Each row of a before or after table is a point. The points were changed in one or more steps. Then noise was added and the rows were shuffled. The steps act on columns, c1 being the first. Write out the steps. A step turns or swaps two columns, mirrors them in a line or flattens them onto one, adds a multiple of one to another, or multiplies or shifts one. Angles are multiples of 10 degrees, from the lower column toward the higher: turns from -170 to 170, lines from 10 to 170 but not 90. Use the fewest steps. Two steps may share a column if one is a turn and the other turns, adds or multiplies; they go together, in the order done. Otherwise the lowest column goes first.

Before:
0:  .27 -.24
1: -.28  .02
2:  .35 -.03
3:  .21 -.34
4:  .26 -.18
5: -.34  .62
6: -.37  .36
7:  .00  .17
8: -.33  .51
9: -.17  .20
10:  .12  .01
11:  .11 -.36
12: -.36  .15
After, 13 rows:
0:  .20  .30
1: -.27 -.03
2: -.31 -.22
3:  .40  .03
4: -.14 -.22
5: -.49 -.17
6: -.17  .08
7:  .04  .10
8:  .36  .15
9:  .37  .12
10: -.72  .00
11: -.64 -.04
12:  .36 -.09
Steps: turn c1 and c2 by 60 degrees

Before, 12 rows:
0: -.08 -.11  .12 -.11
1:  .08 -.08  .37 -.04
2:  .01  .02 -.06 -.07
3: -.30  .22  .68 -.01
4: -.11 -.12  .53  .07
5: -.60 -.12  .29 -.59
6: -.47 -.01  .33  .03
7: -.14  .14 -.05 -.33
8: -.38  .14 -.27 -.27
9: -.14 -.12  .28 -.58
10: -.46  .24 -.16 -.01
11:  .21  .49 -.25  .36
After:
0:  .21  .14 -.53 -.36
1:  .25  .25  .22  .40
2:  .23  .04 -.29  .40
3:  .11  .34  .44  .07
4: -.22  .14  .29  .80
5: -.42  .13  .28  .41
6: -.07  .03  .17  .14
7: -.06 -.03 -.04  .03
8: -.22  .04 -.13  .29
9: -.08  .23  .29 -.05
10: -.04 -.12 -.28  .46
11:  .14  .66  .27  .27
Steps: turn c1 and c4 by -120 degrees; turn c2 and c3 by -50 degrees

Before:
0: -.21 -.17 -.15  .02 -.19  .05  .47  .63
1: -.35 -.26  .00 -.24 -.51  .34  .11 -.20
2: -.29 -.12  .21 -.17 -.13  .05  .20 -.28
3:  .10 -.38  .32  .28  .07 -.34 -.14 -.04
4:  .12 -.54  .25  .21  .16  .66  .44  .03
5: -.28 -.17 -.14 -.13 -.09  .15 -.02  .13
6:  .13  .54 -.20 -.23 -.12  .26  .12 -.45
7:  .11  .00  .59  .46  .50  .19  .06  .38
8:  .08 -.02  .09 -.13 -.22  .26  .07  .09
9:  .10  .22 -.07  .06  .12  .21 -.03 -.16
10: -.26 -.36  .02  .47 -.32 -.13  .59  .07
11:  .27 -.07  .08  .08 -.18 -.10  .06  .45
12: -.30 -.01 -.01  .48 -.31  .51  .10 -.35
After, 13 rows:
0: -.18 -.22 -.23  .02 -.63  .37 -.26 -.20
1:  .22  .11 -.38  .04  .15 -.14 -.16  .12
2: -.35 -.26  .20  .33 -.06  .56 -.18 -.34
3:  .53  .12 -.61 -.17  .47 -.03 -.28 -.11
4: -.53  .14 -.74  .16 -.02  .03 -.78  .15
5: -.37  .09  .83  .20  .04  .05  .35  .07
6: -.03  .07 -.30 -.10 -.10 -.07 -.26 -.22
7:  .00 -.30 -.77  .33  .35 -.17 -.48 -.31
8:  .00  .12  .31  .32 -.36 -.04 -.18  .49
9: -.07  .27  .23  .05 -.44  .10  .05 -.18
10: -.18 -.28 -.37 -.08 -.13 -.10 -.12 -.08
11: -.24 -.34 -.49 -.18  .20 -.08 -.35 -.51
12: -.12 -.28  .13 -.12  .27  .14 -.15 -.13
Steps: swap c1 and c2; add -1.5 times c6 to c3; turn c6 and c7 by -120 degrees; multiply c4 by 0.7; turn c5 and c8 by 90 degrees

Before (11 x 11):
0:  .12  .10 -.23 -.27 -.12 -.05 -.14 -.07 -.29  .07  .12
1: -.06  .32  .07  .11 -.10  .09  .04 -.04 -.20 -.33  .00
2: -.18  .11 -.06 -.05  .14  .34  .36  .11 -.02 -.01  .30
3: -.22  .24  .01  .25  .06  .02  .27  .01 -.22 -.15 -.17
4:  .04  .32 -.10  .03  .09  .04  .25 -.12 -.09 -.29 -.12
5:  .02  .41 -.13  .28 -.06  .08  .06 -.07 -.08 -.12 -.08
6:  .18  .09  .11 -.24  .04 -.04 -.09 -.10 -.11  .22  .03
7:  .10  .11  .03 -.08  .03 -.26 -.02 -.14 -.19  .11  .29
8:  .09  .18  .00 -.29  .05 -.25 -.10  .13  .00  .14  .10
9: -.36  .08 -.15 -.14  .38  .36  .09 -.01  .13 -.09  .19
10: -.01  .05 -.03 -.20 -.12 -.14 -.01 -.12  .12  .05  .02
After (11 x 11):
0:  .18  .09  .10 -.10  .15 -.06 -.01 -.09  .05  .21 -.11
1:  .11  .11 -.16 -.19 -.24 -.06 -.32 -.06  .35  .06 -.06
2: -.23  .24  .17  .06  .02  .04  .34  .00  .24 -.15  .11
3: -.07  .29  .13  .07 -.27  .08 -.09 -.06  .17 -.33 -.06
4:  .01  .43  .00  .30 -.16  .09 -.03 -.11  .12 -.15  .13
5:  .10  .15 -.05 -.24  .20 -.27 -.02  .16 -.02  .13 -.07
6: -.36  .09 -.26 -.40  .96  .37  .63 -.02 -.06 -.11 -.08
7:  .09  .11 -.06 -.02  .09 -.25  .06 -.13  .16  .15 -.28
8:  .03  .30  .03  .04  .11  .05  .33 -.11  .09 -.30  .14
9:  .00  .05 -.05 -.21 -.29 -.12 -.20 -.12 -.13  .06  .00
10: -.17  .12 -.16 -.17  .19  .32  .51  .12  .03  .00 -.23
Steps: add 0.7 times c1 to c4; turn c3 and c9 by -160 degrees; turn c3 and c11 by 150 degrees; multiply c5 by 3; turn c5 and c7 by 30 degrees

Before, 9 rows:
0:  .05  .25  .02  .06  .18 -.11  .25  .02 -.17 -.37 -.31  .32 -.15  .01
1: -.21  .05 -.08  .16 -.27  .07 -.17 -.23 -.35 -.15 -.22  .12  .28  .03
2:  .11  .13  .00 -.07 -.33 -.16 -.14  .26 -.09  .01 -.01 -.16  .34 -.22
3: -.29  .12 -.28 -.30 -.36  .03  .14 -.19 -.02 -.27  .11 -.07  .03 -.30
4: -.05  .00  .30  .06  .20 -.16  .05 -.13  .03  .11  .04  .02  .06 -.31
5:  .12  .23 -.32  .05  .02 -.01  .05 -.23  .04 -.31  .09 -.20  .14 -.06
6:  .14  .09  .22 -.37  .04 -.05 -.02  .10  .20 -.03 -.11 -.17  .27 -.14
7: -.32 -.15 -.29 -.13 -.24 -.09 -.05 -.11 -.10  .09 -.10 -.07 -.01 -.12
8: -.10 -.06  .00  .05 -.36  .25  .29  .13  .00  .11  .16  .37 -.13 -.16
After:
0: -.12  .09 -.13 -.04  .38 -.16  .07  .08  .39 -.08 -.28 -.20  .11 -.07
1:  .03  .02 -.27  .48  .12 -.18 -.05 -.16  .06  .19 -.02 -.26  .07  .16
2: -.11  .26 -.11  .44  .07  .07 -.22  .04 -.34  .01 -.09  .18 -.32  .27
3: -.15  .24  .15  .07 -.02  .29 -.02 -.23  .09 -.21 -.05 -.15  .18 -.13
4: -.02 -.05  .22 -.82 -.37 -.12 -.34  .12  .00  .55  .19  .04  .03  .40
5: -.07  .13 -.15 -.79 -.20  .10  .14  .25 -.19 -.20 -.27 -.28  .20 -.04
6:  .27  .06  .09 -.57 -.40  .02  .07 -.24 -.70 -.41 -.35  .08  .01  .10
7:  .31 -.14  .08 -.60 -.10  .30 -.05 -.10 -.21  .01 -.06 -.14 -.09 -.01
8:  .22  .10  .18 -.93 -.01  .21 -.23 -.21 -.02 -.07  .04 -.28  .10  .11
Steps: add 1.5 times c7 to c10; turn c1 and c7 by 160 degrees; turn c3 and c6 by -120 degrees; multiply c5 by 2.5; turn c4 and c5 by -70 degrees; multiply c9 by 2; turn c11 and c13 by 50 degrees; mirror c12 and c14 in the line at 30 degrees

Before, 14 rows:
0:  .17 -.06  .13 -.56  .22 -.42  .27  .17  .27 -.03  .15  .26 -.23 -.15 -.03  .20  .21  .46  .06 -.06
1:  .30 -.29 -.10  .04 -.01 -.37 -.11 -.32 -.04  .28  .09 -.24  .35  .06 -.09 -.23 -.06  .42 -.55 -.04
2:  .06 -.01  .09 -.23 -.21  .18  .28 -.06 -.18 -.14 -.42  .58  .00 -.05 -.18  .05  .04  .11  .26  .26
3: -.25 -.31 -.03  .11  .38  .16 -.39  .08  .13  .30  .12 -.23 -.41  .13  .28  .08  .14  .19 -.33 -.12
4:  .31 -.78  .39  .19  .23 -.46 -.18 -.19 -.30  .10 -.18  .04 -.44 -.08  .69 -.12 -.41  .33 -.20  .25
5:  .32  .35 -.32  .12 -.17 -.26 -.22  .05 -.11 -.11 -.23  .03  .05 -.11  .12 -.02 -.21  .27 -.34  .31
6: -.44 -.46  .03 -.28  .53 -.25  .27  .03  .07 -.18 -.02  .73 -.34  .29  .40 -.16 -.31  .47 -.23  .00
7:  .15 -.17 -.28 -.20 -.42  .06 -.09 -.03 -.43 -.01 -.15 -.16 -.19  .25 -.04  .44  .25  .02 -.75 -.05
8: -.03 -.31 -.13 -.03  .13 -.35  .15 -.08  .23 -.07  .03 -.49  .36  .40 -.40  .04 -.33  .25 -.18 -.22
9:  .04  .08  .30 -.21 -.15  .15 -.22 -.18 -.42 -.24 -.09  .21  .04  .45  .00  .44  .47  .35  .14 -.04
10: -.09  .16 -.05 -.09  .26 -.88  .09 -.21 -.47  .09  .04  .71  .28 -.11 -.02  .49  .29  .62  .15  .16
11: -.44 -.45  .15 -.07 -.45 -.02 -.43 -.17  .18 -.01  .44 -.01 -.21 -.09  .14  .25  .32 -.03  .06 -.03
12:  .20 -.07 -.62  .29  .08 -.14 -.16 -.11 -.37  .27  .03  .09  .44 -.02  .62  .21 -.04  .50 -.02  .25
13:  .58 -.10 -.15 -.14 -.15 -.22 -.15 -.06  .18  .36 -.09  .43  .07  .24  .26  .63  .27  .06  .04 -.20
After (14 x 20):
0:  .00 -.57 -.07 -.01  .19 -.33  .11 -.10 -.08 -.09  .07 -.47  .04  .39 -.41 -.14 -.33  .20 -.21 -.72
1:  .44  .39 -.15  .25  .12 -.13 -.14 -.08 -.34  .30  .17  .05  .49 -.09  .60 -.47 -.02  .44 -.05 -.28
2:  .24 -.39  .04 -.55  .26 -.41  .27  .12  .12 -.09  .26  .28 -.18 -.13  .00  .19  .20  .48  .06  .22
3:  .50  .36 -.22 -.14 -.41 -.01 -.14  .01 -.42  .00  .01 -.12 -.16  .24 -.04 -.12  .28 -.02 -.74  .15
4:  .27  .57 -.15 -.23 -.11  .23 -.21 -.17 -.16 -.24 -.01  .21  .03  .49  .02  .41  .50  .37  .09 -.15
5: -.39 -.56 -.26 -.27  .52 -.30  .23  .02 -.32 -.25  .08  .74 -.22  .23  .40  .02 -.31  .40 -.26  .35
6:  .01  .27  .02 -.31 -.23  .21  .27 -.11 -.13 -.06 -.35  .59  .18 -.03 -.12  .13  .03  .13  .26  .29
7:  .26  .50  .20  .11 -.25 -.29 -.22  .07  .19 -.12 -.14  .05  .27 -.15  .15 -.30 -.21  .27 -.33  .22
8:  .87 -.32  .09 -.13 -.19 -.21 -.14 -.02  .08  .43 -.08  .42 -.10  .28  .27  .02  .27  .09  .02 -.31
9: -.12 -.68 -.45 -.01 -.45  .03 -.45 -.12 -.28 -.04  .55  .03 -.17 -.09  .13  .20  .32  .00  .04  .28
10:  .06 -.22  .36  .07  .04 -.29 -.12 -.34 -.20  .24  .27 -.26  .20  .02 -.05 -.16 -.10  .41 -.58 -.50
11: -.09 -.44 -.19  .11  .36  .13 -.41  .09 -.15  .28  .20 -.25 -.33  .13  .30  .01  .06  .14 -.36  .37
12:  .35  .68 -.42 -.09  .30 -.88  .09 -.19 -.20  .03  .19  .70  .26 -.09 -.05  .15  .26  .65  .14 -.18
13:  .07 -.41  .37  .19  .21 -.40 -.21 -.16 -.76  .07 -.13  .07 -.11 -.10  .68  .33 -.39  .32 -.27  .88
Steps: turn c3 and c16 by 70 degrees; turn c1 and c3 by 50 degrees; turn c2 and c9 by 50 degrees; multiply c2 by 1.6; shift c11 by .10; turn c13 and c20 by -50 degrees; multiply c20 by 1.6
